Every row gives one point. Each copy is the shape, with its points in the same order, turned, moved and blurred by noise. Some copies are also mirrored. Which?

Shape (9 x 3):
[[-0.2  0.0 -5.9]
 [ 2.9  4.1  2.8]
 [ 3.8  1.0  3.2]
 [ 4.5 -1.3  2.5]
 [ 0.1  0.2  1.0]
 [ 0.3 -5.6 -2.3]
 [-3.8 -5.7 -6.3]
 [-2.7 -1.8  1.1]
 [-2.1 -3.4 -2.0]]
Copy 1 (9 x 3):
[[  1.8   4.7  -6.8]
 [  1.8   4.8   3.2]
 [  3.9   2.7   2.6]
 [  5.7   1.2   1.3]
 [  1.0   1.7  -0.5]
 [  4.3  -1.6  -5.7]
 [  0.9  -0.9 -10.4]
 [ -0.5  -1.0  -2.1]
 [  1.2  -0.5  -5.4]]
Copy 1 is: only turned
Copy 2 (9 x 3):
[[-4.2  0.6 -3.5]
 [ 3.9  3.9  1.1]
 [ 3.7  0.5  1.3]
 [ 3.4 -2.9  0.7]
 [-0.7  0.2  1.4]
 [-4.2 -5.0 -0.3]
 [-9.2 -3.5 -1.2]
 [-2.9  0.0  3.6]
 [-5.1 -1.3  0.9]]
Copy 2 is: only turned
Copy 3, 9 rows:
[[-1.3 -5.3  2.5]
 [ 3.9  3.5  3.2]
 [ 5.5  2.1  0.8]
 [ 6.2  0.1 -0.9]
 [ 1.5  0.3 -0.5]
 [ 1.1 -5.1 -3.9]
 [-3.8 -7.9 -3.8]
 [-0.7  0.6 -2.9]
 [-1.2 -2.9 -3.1]]
Copy 3 is: mirrored

Shape, 9 rows:
[[-0.9 -5.5  0.9  1.9]
 [ 1.8  1.1 -4.5  3.5]
 [-3.9 -2.6  4.9  1.5]
 [-0.7  3.1 -4.8 -6.6]
 [ 3.0  1.6 -7.1 -4.2]
 [-4.1 -1.0 -8.1  1.7]
 [ 2.9  0.8 -1.2 -2.7]
 [-0.6 -4.0  1.8 -2.7]
 [ 2.7 -1.8 -0.3  0.8]]
Copy 1 (9 x 4):
[[-1.9 -3.0  3.3  0.3]
 [ 0.6 -3.9 -4.4  2.7]
 [-4.8  1.9  3.7  0.9]
 [-0.5  0.1 -7.2 -5.9]
 [ 2.7 -2.9 -7.0 -4.5]
 [-4.6 -6.6 -5.0 -0.1]
 [ 2.3  0.3 -3.4 -2.1]
 [-1.5 -0.7  2.7 -3.3]
 [ 1.7 -1.9 -0.4  1.5]]
Copy 1 is: only turned
Copy 2 (9 x 4):
[[ 0.5 -6.6 -1.7  3.2]
 [ 2.4  2.2 -4.1  1.1]
 [-2.5 -4.7  4.1  4.1]
 [-3.2  1.7 -0.3 -7.4]
 [ 1.1  2.3 -3.5 -6.3]
 [-3.3  0.4 -7.3 -0.2]
 [ 2.1  0.2  1.0 -3.4]
 [-0.2 -6.1  2.7 -1.6]
 [ 2.6 -3.3  0.2  0.8]]
Copy 2 is: only turned
